Every row gives one point. The points of each table are mixes of a few directions, plus a little noise. How many directions does each table use, and how many do they share? Where both have some left over, give the other angles between the two spaces (their principal angles), to ten degrees, smallest first.

First (6 x 3):
array([[ 0.10,  0.20,  0.03],
       [-0.47, -0.94, -0.21],
       [ 0.12,  0.23,  0.05],
       [ 0.12,  0.24,  0.05],
       [ 0.11,  0.21,  0.04],
       [ 0.04,  0.07,  0.02]])
Second, 4 rows:
array([[-0.01, -0.01,  0.00],
       [-0.31, -0.61, -0.14],
       [ 0.29,  0.59,  0.12],
       [ 0.04,  0.07,  0.01]])
Directions: first 1, second 1, shared 1

First, 9 rows:
array([[-0.02,  0.06,  0.08, -0.07, -0.20,  0.00],
       [-0.09, -0.32, -0.25,  0.38, -0.03,  0.44],
       [ 0.06,  0.58,  0.53, -0.62, -0.53, -0.47],
       [ 0.02, -0.29, -0.29,  0.28,  0.48,  0.12],
       [ 0.07,  0.53,  0.45, -0.58, -0.33, -0.53],
       [-0.05, -0.01,  0.01,  0.06, -0.21,  0.12],
       [-0.01, -0.72, -0.69,  0.70,  0.94,  0.42],
       [ 0.05,  0.43,  0.38, -0.46, -0.35, -0.38],
       [-0.06, -0.28, -0.26,  0.32,  0.19,  0.27]])
Second (8 x 6):
array([[ 0.17, -0.16,  0.46,  0.01,  0.36,  0.77],
       [ 0.04, -0.07,  0.58, -0.65, -0.11,  0.28],
       [ 0.21,  0.45,  0.01,  0.61,  0.26,  0.02],
       [-0.11, -0.15, -0.27, -0.28,  0.00, -0.48],
       [-0.01,  0.01, -0.33, -0.14,  0.23, -0.64],
       [ 0.02, -0.23,  0.10, -0.76,  0.44, -0.41],
       [ 0.03,  0.23,  0.05,  0.55, -0.30,  0.37],
       [-0.30, -0.08, -0.61,  0.65, -0.85,  0.08]])
Directions: first 2, second 4, shared 2

First, 8 rows:
array([[-0.60,  0.16,  0.04, -0.42,  0.48, -0.42,  0.39,  0.15],
       [ 0.00,  0.12, -0.09, -0.27, -0.30,  0.17, -0.45, -0.30],
       [ 0.24, -0.30,  0.03,  0.83,  0.01, -0.14,  0.50,  0.75],
       [ 0.19, -0.05,  0.05,  0.08,  0.03,  0.15, -0.03, -0.14],
       [-0.67,  0.02,  0.00, -0.52, -0.28,  0.04, -0.18,  0.44],
       [ 0.80, -0.22,  0.24,  0.62,  0.51,  0.20,  0.42, -0.40],
       [ 0.29, -0.08, -0.09,  0.04, -0.67,  0.48, -0.64, -0.15],
       [-0.28,  0.36, -0.21, -0.36,  0.20, -0.46, -0.03, -0.32]])
Second:
array([[-0.18, -0.05, -0.33, -0.17,  0.07,  0.19, -0.81, -0.36],
       [-0.67,  0.41,  0.03,  0.17, -0.94,  0.14,  0.51,  0.52],
       [ 0.49, -0.09,  0.66,  0.02,  0.10, -0.06,  0.10,  0.41],
       [ 0.12, -0.16, -0.28,  0.37,  0.54, -0.53, -0.11, -0.18],
       [ 0.16, -0.09, -0.30,  0.15,  0.24, -0.58,  0.26, -0.51],
       [-0.15, -0.04,  0.02,  0.00,  0.30,  0.51, -0.17,  0.52],
       [ 0.20,  0.01,  0.19, -0.53, -0.30,  0.34,  0.21, -0.38]])
Directions: first 4, second 5, shared 1; angles 30, 30, 70

First, 11 rows:
array([[-0.28,  0.39,  0.17, -0.03, -0.20, -0.14, -0.42,  0.52,  0.19,
        -0.11,  0.58],
       [-0.28,  0.14,  0.19, -0.05, -0.41, -0.39, -0.52,  0.81, -0.18,
        -0.07,  0.53],
       [ 0.19,  0.17, -0.10, -0.06,  0.15,  0.18,  0.46, -0.44,  0.29,
        -0.09, -0.33],
       [ 0.28,  0.03, -0.12, -0.07,  0.06,  0.18,  0.04, -0.10,  0.02,
        -0.05, -0.09],
       [-0.47,  0.38,  0.09,  0.18, -0.30, -0.24, -0.19, -0.07,  0.10,
         0.02,  0.28],
       [-0.01, -0.33, -0.03,  0.07,  0.06, -0.05,  0.17, -0.21, -0.21,
         0.12, -0.28],
       [ 0.36, -0.32, -0.11, -0.10,  0.08,  0.05,  0.27, -0.09, -0.22,
         0.01, -0.41],
       [ 0.21, -0.20, -0.13,  0.03,  0.02,  0.05,  0.17, -0.30, -0.19,
         0.07, -0.30],
       [ 0.09, -0.16,  0.03, -0.11,  0.33,  0.11,  0.49, -0.12,  0.24,
        -0.02, -0.36],
       [ 0.34,  0.11, -0.19, -0.01,  0.11,  0.31,  0.07, -0.40,  0.09,
        -0.04, -0.12],
       [-0.41, -0.18,  0.19,  0.16,  0.10, -0.04, -0.54,  0.41, -0.09,
         0.18,  0.51]])
Second (8 x 11):
array([[ 0.01,  0.14, -0.05,  0.00,  0.32, -0.16, -0.03, -0.16, -0.02,
        -0.02, -0.23],
       [ 0.02,  0.14, -0.02,  0.00,  0.33, -0.17, -0.02, -0.14, -0.02,
        -0.01, -0.25],
       [-0.04, -0.37,  0.09, -0.02, -0.92,  0.52,  0.07,  0.44,  0.09,
         0.01,  0.72],
       [ 0.03,  0.17, -0.04,  0.00,  0.45, -0.26, -0.04, -0.23, -0.04,
         0.00, -0.35],
       [-0.04, -0.37,  0.09,  0.00, -0.94,  0.53,  0.06,  0.47,  0.07,
         0.02,  0.73],
       [ 0.03,  0.15, -0.04, -0.01,  0.38, -0.19, -0.02, -0.18, -0.01,
        -0.01, -0.27],
       [ 0.01,  0.04, -0.01, -0.01,  0.12, -0.06, -0.01, -0.06,  0.00,
        -0.01, -0.10],
       [ 0.00,  0.13, -0.04,  0.00,  0.31, -0.16, -0.02, -0.15, -0.03,
        -0.01, -0.24]])
Directions: first 5, second 1, shared 0; angles 60

First (11 x 12):
array([[ 0.06,  0.04, -0.20, -0.18,  0.26, -0.18, -0.04,  0.29,  0.08,
         0.19,  0.01,  0.07],
       [ 0.00,  0.03, -0.31, -0.17,  0.27, -0.29, -0.15,  0.40,  0.20,
         0.26, -0.02,  0.07],
       [ 0.22, -0.27,  0.28,  0.51, -0.44,  0.71,  0.10,  0.04,  0.39,
        -0.49, -0.27,  0.02],
       [ 0.18,  0.05, -0.23, -0.30,  0.45, -0.23,  0.04,  0.33,  0.06,
         0.27,  0.11,  0.13],
       [ 0.16,  0.04,  0.41, -0.21,  0.13,  0.03,  0.45, -0.75, -0.73,
        -0.06,  0.40,  0.02],
       [ 0.26, -0.08,  0.05, -0.10,  0.20,  0.10,  0.19,  0.06, -0.01,
         0.00,  0.10,  0.13],
       [-0.11,  0.12,  0.10, -0.18,  0.08, -0.19,  0.10, -0.40, -0.43,
         0.08,  0.21, -0.06],
       [-0.31,  0.15, -0.03, -0.04, -0.13, -0.22, -0.15, -0.23, -0.19,
         0.06,  0.02, -0.15],
       [-0.80,  0.23, -0.17,  0.27, -0.64, -0.28, -0.59, -0.19,  0.07,
        -0.01, -0.28, -0.38],
       [ 0.28, -0.05, -0.02, -0.15,  0.32,  0.00,  0.17,  0.17,  0.01,
         0.09,  0.10,  0.15],
       [ 0.05, -0.23,  0.10,  0.54, -0.50,  0.58, -0.11,  0.26,  0.55,
        -0.42, -0.38, -0.03]])
Second, 11 rows:
array([[-0.23,  0.37,  0.18,  0.07,  0.46,  0.13,  0.02,  0.35,  0.10,
        -0.36,  0.26, -0.44],
       [-0.02,  0.08, -0.28,  0.10,  0.24,  0.04, -0.13,  0.10, -0.12,
        -0.42, -0.10,  0.33],
       [ 0.01,  0.23,  0.17,  0.29,  0.26,  0.16, -0.36,  0.18,  0.26,
         0.07,  0.25,  0.52],
       [ 0.34, -0.29, -0.12,  0.18, -0.31, -0.25,  0.16, -0.02,  0.07,
         0.13, -0.10,  0.15],
       [-0.45, -0.16,  0.32, -0.35, -0.09, -0.08,  0.13, -0.36, -0.06,
         0.38, -0.20, -0.01],
       [-0.38, -0.07,  0.17, -0.37, -0.08,  0.11, -0.11, -0.42, -0.15,
         0.35, -0.17,  0.18],
       [-0.26, -0.02, -0.02, -0.50, -0.10,  0.03,  0.34, -0.17, -0.31,
        -0.11, -0.13, -0.94],
       [-0.09,  0.22,  0.04,  0.10,  0.24,  0.27, -0.46, -0.01,  0.06,
         0.04,  0.11,  0.62],
       [ 0.51,  0.00, -0.06, -0.06, -0.49,  0.30, -0.28, -0.15,  0.03,
         0.52,  0.25, -0.16],
       [ 0.55, -0.31, -0.15,  0.27, -0.39, -0.38,  0.43,  0.19,  0.13,
         0.00,  0.00, -0.40],
       [ 0.03, -0.07, -0.25,  0.29,  0.26, -0.31,  0.26,  0.30, -0.01,
        -0.61, -0.18,  0.13]])
Directions: first 3, second 5, shared 0; angles 50, 80, 90

First, 8 rows:
array([[-0.23, -0.01,  0.06,  0.01,  0.01, -0.24, -0.27,  0.10,  0.00,
         0.21,  0.06,  0.26, -0.02,  0.04, -0.06, -0.19, -0.03, -0.03],
       [ 0.35,  0.01, -0.09, -0.01, -0.01,  0.36,  0.41, -0.15,  0.00,
        -0.31, -0.09, -0.39,  0.03, -0.05,  0.10,  0.29,  0.04,  0.05],
       [ 0.14,  0.01, -0.03,  0.00, -0.01,  0.15,  0.17, -0.06,  0.00,
        -0.13, -0.04, -0.16,  0.02, -0.02,  0.04,  0.11,  0.02,  0.02],
       [ 0.41,  0.02, -0.10, -0.01, -0.02,  0.43,  0.49, -0.19,  0.00,
        -0.38, -0.11, -0.47,  0.05, -0.06,  0.12,  0.34,  0.06,  0.06],
       [-0.07,  0.00,  0.02,  0.00,  0.00, -0.07, -0.08,  0.03,  0.00,
         0.06,  0.02,  0.08, -0.01,  0.01, -0.02, -0.06, -0.01,  0.00],
       [-0.45, -0.02,  0.11,  0.01,  0.02, -0.46, -0.53,  0.20,  0.00,
         0.41,  0.12,  0.50, -0.05,  0.06, -0.12, -0.37, -0.06, -0.07],
       [-0.45, -0.02,  0.11,  0.01,  0.02, -0.46, -0.53,  0.20, -0.01,
         0.40,  0.12,  0.50, -0.05,  0.07, -0.13, -0.37, -0.06, -0.06],
       [ 0.30,  0.01, -0.07, -0.01, -0.01,  0.30,  0.35, -0.13,  0.00,
        -0.26, -0.08, -0.33,  0.03, -0.04,  0.08,  0.24,  0.05,  0.04]])
Second (10 x 18):
array([[-0.41,  0.09, -0.15,  0.16,  0.05, -0.26, -0.53, -0.06, -0.35,
        -0.08, -0.13,  0.17, -0.24,  0.27, -0.07, -0.63, -0.53,  0.22],
       [ 0.06,  0.00,  0.03, -0.16,  0.10,  0.26,  0.25, -0.02, -0.21,
        -0.08, -0.06, -0.11,  0.01,  0.08, -0.03, -0.15, -0.04,  0.13],
       [ 0.08, -0.13, -0.01,  0.08, -0.02, -0.01,  0.18,  0.10,  0.19,
         0.15,  0.21, -0.13,  0.09, -0.15,  0.13,  0.40,  0.25, -0.20],
       [-0.18, -0.05,  0.17, -0.24,  0.12,  0.03,  0.06,  0.18, -0.13,
         0.31,  0.13,  0.22,  0.03,  0.04, -0.09, -0.27,  0.07, -0.01],
       [ 0.01, -0.07, -0.14,  0.12,  0.06,  0.13,  0.20,  0.00, -0.09,
        -0.06,  0.11, -0.33, -0.05,  0.00,  0.17,  0.14, -0.06, -0.01],
       [ 0.13, -0.04, -0.01,  0.09, -0.08, -0.05,  0.10,  0.02,  0.24,
         0.05,  0.09, -0.09,  0.08, -0.14,  0.10,  0.39,  0.20, -0.15],
       [-0.16,  0.25, -0.09,  0.31, -0.25, -0.53, -0.94, -0.23,  0.07,
        -0.28, -0.42,  0.46, -0.18,  0.15, -0.22, -0.38, -0.42,  0.16],
       [ 0.19, -0.06,  0.12, -0.19,  0.01,  0.19,  0.36,  0.07,  0.15,
         0.11,  0.11, -0.06,  0.14, -0.13,  0.01,  0.26,  0.31, -0.11],
       [ 0.17, -0.03,  0.21, -0.28,  0.02,  0.17,  0.31,  0.09,  0.11,
         0.15,  0.06,  0.08,  0.17, -0.11, -0.07,  0.13,  0.33, -0.08],
       [ 0.13,  0.06, -0.15,  0.15, -0.05,  0.08,  0.02, -0.16, -0.02,
        -0.28, -0.12, -0.22, -0.05,  0.00,  0.07,  0.09, -0.13,  0.07]])
Directions: first 1, second 4, shared 1
